Each row of a before or after table is a point. The points were changed in one or more steps. Then noise was added and the rows were shuffled. The steps act on columns, c1 being the first. Name the steps. A step turns or swaps two columns, mirrors them in a line or flattens them onto one, adds a multiple of one to another, or multiplies or shifts one. Angles are multiples of 10 degrees, from the lower column toward the higher: turns from -170 to 170, lines from 10 to 170 but not 90. Use the fewest steps. Two steps may share a column if one is a turn and the other turns, adds or multiplies; they go together, in the order done. Otherwise the lowest column goes first.

Before (8 x 2):
| -51 | -60 |
|  58 |  44 |
|  51 | -16 |
| -59 | -19 |
| -38 | -41 |
|  -3 |  41 |
| -19 | -26 |
| -58 | -39 |
After (8 x 2):
| -53 | -12 |
|  24 | -26 |
|  57 | -18 |
| -60 |  42 |
|  59 | -40 |
|   9 |  34 |
|  38 | -37 |
|  49 | -62 |
Steps: multiply c1 by -1

Before (14 x 6):
|  24 | -18 | -48 | -12 |  38 | -16 |
| -19 |  28 |   5 |  63 |  18 |  39 |
|  -3 |   0 | -29 | -13 |  10 | -49 |
|  80 |  52 | -64 | -27 |   1 | -30 |
| -24 |  -3 | -55 | -15 | -16 | 121 |
| -26 | -24 | -39 |  -8 |  29 | -32 |
|   3 |  15 |  -8 | 150 | -68 |   1 |
| 139 |  45 | -65 |  19 |  19 | -24 |
| -25 |  30 | -61 | -17 | -22 | -46 |
| -22 |   6 | -47 |  -9 |  -1 |  37 |
| -13 |  33 | -64 |  78 | -71 | -26 |
| -32 |  46 | -62 | -20 |  22 | -32 |
| -24 |  30 | -38 | -13 |  30 | -38 |
| -22 |  27 |  69 | -20 |  -4 |  35 |
After (14 x 6):
|  -13 |   27 |  -38 |   27 |   19 |   32 |
|  135 |  -17 |   -9 |  -55 |  -54 |    0 |
|  -39 |  -23 |  -60 |   24 |  -13 |   48 |
|  -86 |  -46 |  -67 |  -63 |    0 |   38 |
|  -26 |  -10 |  -51 |   24 |   -4 |  -37 |
|  -40 |   21 |  -44 |  -19 |   19 |   10 |
|   24 |  -32 |   70 |   28 |   -1 |  -30 |
|  -33 |  -39 |  -64 |   35 |   18 |   39 |
|  -25 |    0 |  -30 |    7 |   11 |   45 |
|   47 |  -28 |  -67 |  -15 |  -49 |   32 |
|   66 |  -38 |    5 |   -1 |   14 |  -28 |
|  -21 |  -26 |  -38 |   22 |   25 |   41 |
|  -57 |  -42 |  -63 | -134 |   17 |   32 |
|  -34 |  -17 |  -53 |   30 |  -15 | -120 |
Steps: turn c1 and c4 by -110 degrees; add 0.5 times c3 to c1; turn c2 and c6 by 170 degrees; multiply c5 by 0.7

Before (11 x 9):
| -36 | -58 |  13 | -69 |  -8 | -79 |  61 | -24 | -36 |
|  10 | -10 | 101 | -21 |  62 | -41 | -39 | -10 | -53 |
|   6 |  49 | -36 |  18 |  94 |   8 | -46 |  28 |  -5 |
| -22 |  49 | 102 |  19 |  14 | -71 | -15 |  69 |  54 |
|  10 | -50 |  10 | -25 |  67 |  -8 | -23 | -17 |  55 |
|  16 |  47 |  84 | -51 |  25 | -61 |  68 |   5 | -57 |
| -13 | -41 |  15 |  23 |  66 |  23 |  16 |  21 | -45 |
| -73 | -60 | -31 | -65 |  33 |  35 | -39 |  37 |  63 |
|  -9 |  12 | -10 |  -7 | -38 |  32 |  22 |  37 |   0 |
| -83 |  17 |  62 |  14 | -24 |  19 |  13 |   4 |  49 |
| -15 |  23 |  -6 | -11 | -35 |  19 | -63 | -33 | -31 |
After (11 x 9):
| -41 |   9 |  58 |   5 | -22 | -35 |  18 |   1 |  50 |
| -26 |  -8 | -43 |   3 |  28 | -26 | -73 |  36 |  62 |
|  17 |   4 | -10 |  25 | -38 |  13 |  13 |  37 |  -2 |
|  10 |  -2 |  -1 |  -9 |  68 |  -1 | -36 | -13 |  54 |
|  10 |  -5 |   3 | -47 | -35 |   2 | -40 | -39 | -26 |
|   3 | -10 | -29 | -46 |  95 |  10 |  -6 |  39 |  -3 |
| -17 |  12 |  98 | -23 |  63 | -10 | -43 |  -9 | -50 |
| -49 |  18 | 102 | -30 |  16 | -46 |  14 |  69 |  53 |
| -20 |  16 |  91 |  89 |  29 | -25 |  -6 |   4 | -54 |
| -67 |  -2 |   0 |  97 | -12 | -48 | -24 | -23 | -36 |
|  12 |  -1 |  10 |   4 |  71 |   4 |  27 |  21 | -38 |
Steps: flatten c1 and c6 onto the line at 40 degrees; flatten c2 and c3 onto the line at 80 degrees; mirror c4 and c7 in the line at 60 degrees

Before (13 x 14):
|   37 |   41 |   58 |   54 |   33 |   -3 |  -39 |   47 |   57 |   29 |  -91 |   -5 |  -25 |  -41 |
|  -70 |   52 |  -19 |   -4 |   41 |  -31 |    3 |  -12 |  -19 |  -52 |   22 |    0 |   22 |    9 |
|    1 |   42 |   21 |   89 |   17 |  -62 |    2 |    6 |   79 |   61 |  -41 |   29 |  -57 |   23 |
|  -14 |   22 |  -34 |   14 |   86 |  -45 |  -58 |  -57 |   -8 |  -77 |  -16 |  -16 |  -19 |   53 |
|   -4 |   23 |   30 |   19 |    7 |   25 |   -6 |  -11 |   59 |   81 | -105 |   22 |  -96 |  -19 |
|  -57 |  -37 |    7 |  -11 |   70 |  -24 |  -38 |    9 |  -26 |  -21 |  -14 |   -8 |   51 |   91 |
|    4 |  -42 |   34 |   59 |   80 |  -41 |   12 |   23 |    8 |   41 |  -94 |   20 |  -80 |  -79 |
|   48 |   22 |   36 |   23 |   70 |   -6 |   41 |   39 |   67 |   17 |  -22 |   -8 | -116 |   -9 |
|  -54 |  -59 |    2 |  -20 |   -3 |  -57 | -108 |   18 |  -63 |  -55 |   19 |   -1 |    2 |   30 |
|  -45 |  -37 |  -13 |   37 |   10 |  -22 |  -28 |  -30 |  -34 |  -48 |    5 |  -84 |   20 |   40 |
|  -47 |    5 |  -36 |   69 |   55 |   31 |  -28 |    5 |   58 |  -46 |    6 |   21 |  -21 |   31 |
|   -4 |   49 |  -25 |   66 |   73 |   14 |  -26 |    3 |  -46 |    8 |   15 |   -2 |  -37 |   40 |
|  -41 |  -69 |   80 |    5 |   10 |  -22 |  -74 |  -64 |  -65 |  -58 |   24 |   18 |   54 |   33 |
After (13 x 14):
|   39 |  -59 |   40 |   55 |   35 |   -2 |   -6 |   49 |   58 |   16 |  -89 |   29 |  -33 |  -23 |
|  -53 |   -4 |  -57 |  -18 |   -3 |  -58 | -138 |   18 |  -67 |  -52 |   18 |  -26 |   22 |   14 |
|    2 |  -23 |   43 |   90 |   16 |  -63 |   -3 |    5 |   79 |   40 |  -42 |   -3 |  -73 |   36 |
|  -69 |   20 |   53 |   -3 |   41 |  -29 |   -6 |  -13 |  -21 |  -40 |   21 |   -9 |   35 |    5 |
|   -4 |  -31 |   25 |   17 |    8 |   25 |   18 |   -8 |   61 |   42 | -105 |   26 | -122 |   10 |
|  -56 |   -9 |  -37 |  -10 |   69 |  -24 | -119 |   10 |  -25 |   -5 |  -15 |  -84 |   58 |   38 |
|    5 |  -33 |  -43 |   60 |   78 |  -42 |   91 |   24 |    6 |   11 |  -95 |   78 |  -91 |  -24 |
|  -49 |   12 |  -35 |   39 |    9 |  -23 | -104 |  -28 |  -34 |  -40 |    2 |  -77 |   34 |  -51 |
|   47 |  -35 |   22 |   24 |   71 |   -6 |   44 |   38 |   68 |  -24 |  -24 |    4 | -115 |  -10 |
|  -47 |   33 |    6 |   69 |   56 |   29 |  -43 |    5 |   56 |  -47 |    6 |  -14 |   -1 |   34 |
|  -40 |  -82 |  -68 |    5 |   10 |  -23 |  -96 |  -62 |  -66 |  -33 |   24 |  -20 |   71 |   30 |
|  -14 |   34 |   25 |   13 |   86 |  -46 | -114 |  -55 |   -6 |  -82 |  -17 |  -55 |   10 |   12 |
|   -4 |   25 |   47 |   64 |   72 |   15 |  -62 |    3 |  -45 |   -5 |   13 |  -34 |  -40 |   18 |
Steps: turn c2 and c3 by 90 degrees; turn c12 and c14 by 60 degrees; add 1 times c12 to c7; turn c10 and c13 by -20 degrees

Before (9 x 24):
|  -20 |  -22 |   17 |  -12 |   52 |   89 |   43 |  -27 |   24 |  -21 |   56 |   46 |    6 |   36 |  -49 |   24 |  -64 |    9 |   22 |   10 |   14 |   33 |   -9 |   22 |
|  -77 | -102 |   62 |  111 |   42 |   16 |   35 |  -23 |    7 |   18 |   -2 |  -66 |   -8 |  -51 |   33 |   63 |   40 |   50 |  -20 |  -14 |   12 |   73 |   26 |  -23 |
|   36 |   -7 |   37 |   -7 |  -34 |  -86 |   15 |   15 |   54 |  -35 |  -14 |  -17 |   30 |    3 |  -46 |   -3 |   24 |   57 |  -44 |   20 |  -34 |  -14 |   36 |   11 |
|    1 |   16 |  -21 |   79 |   11 |    8 |   12 |   27 |    5 |  -42 |   -3 |  -31 |  -40 |   20 |    8 |  -47 |   34 |   20 |   23 |   59 |  -61 |   -3 |  -32 |  -14 |
|    6 |  -52 |   34 |    8 |   28 |   50 |   89 |  127 |  -21 |  -22 |   49 |   -8 |   38 |   -4 |   49 |   57 |   88 |   -9 |  -38 |   26 |   16 |   27 |   -6 |   -1 |
|   17 |   16 |    5 |   28 |  -86 |   45 |  -43 |  -28 |  -38 |  -50 |  -59 |  -96 |   57 |   17 |  -63 | -109 |  -40 |  -39 |   90 |   -1 |   21 |  -12 |   -7 |   -4 |
|   -2 |  -52 |  -44 |  -15 |   75 |   75 |   29 |    6 |   38 |   -5 |  -10 |   14 |   15 |   14 |  -10 |   19 |  -31 |  -97 |   50 |  -42 |  -33 |   -1 |   20 |   -6 |
|   14 |   29 |  -22 |   30 |  -36 |  -41 |  -27 |  -10 |  -12 |  -26 |  -29 |  -99 |   24 |   -4 |   -7 |  -27 |  101 |  -32 |    0 |    8 |   -7 |    1 |  -84 |   47 |
|  -17 |  -18 |   33 |  -39 |  -93 |   85 |  -48 |  -15 |  -19 |   79 |  -72 |   -5 |   22 |   21 |   11 |  -41 |   31 |   20 |  -20 |  -37 |   21 |   16 |  -49 |    0 |
After (9 x 24):
|   17 |   18 |   29 |  -40 |  -92 |  100 |  -44 |  -11 |  -19 |   80 |  -72 |   -2 |   17 |    9 |    4 |  -46 |   35 |   15 |  -18 |  -38 |   22 |  -13 |  -50 |  -27 |
|   -1 |   49 |  -48 |  -21 |   82 |   69 |   34 |   11 |   36 |   -6 |  -14 |  -67 |   11 |    7 |   -2 |   14 |  -37 |  -93 |   47 |  -50 |  -34 |    1 |   24 |    8 |
|    3 |   -1 |  -22 |   74 |   20 |    9 |    4 |   22 |    1 |  -44 |   -5 |   87 |  -27 |   15 |   11 |  -41 |   29 |   19 |   30 |   71 |  -61 |  -17 |  -36 |   12 |
|   77 |  121 |   55 |  114 |   50 |   18 |   35 |  -18 |    4 |   19 |   -2 |   68 |   -8 |  -48 |   42 |   62 |   38 |   66 |  -27 |  -13 |   10 |  -58 |   18 |  -66 |
|   -4 |   49 |   31 |    9 |   28 |   54 |   88 |  130 |  -16 |  -16 |   52 |  -33 |   41 |  -15 |   55 |   49 |   95 |  -15 |  -35 |   16 |   19 |  -12 |    1 |  -30 |
|  -25 |   14 |   15 |   26 |  -90 |   40 |  -36 |  -33 |  -37 |  -45 |  -61 |  240 |   53 |   15 |  -58 | -117 |  -48 |  -42 |   93 |   -4 |   16 |   -6 |  -11 |   14 |
|  -35 |   14 |   43 |  -16 |  -28 |  -86 |   10 |   21 |   55 |  -39 |  -15 |   38 |   32 |    0 |  -43 |   -6 |   19 |   58 |  -39 |   29 |  -33 |   11 |   34 |   -5 |
|  -16 |    7 |  -16 |   29 |  -24 |  -36 |  -35 |   -6 |   -2 |  -23 |  -27 |  257 |   22 |   -4 |   -1 |  -36 |  107 |  -27 |   -3 |   12 |   -7 |   45 |  -88 |  -45 |
|   27 |   13 |    8 |  -20 |   54 |   95 |   32 |  -30 |   27 |  -18 |   65 | -129 |   14 |   42 |  -59 |   18 |  -69 |    8 |   12 |   12 |   14 |  -11 |  -12 |  -66 |
Steps: multiply c1 by -1; turn c2 and c12 by 160 degrees; multiply c12 by 2.5; turn c22 and c24 by -130 degrees; multiply c24 by 1.6
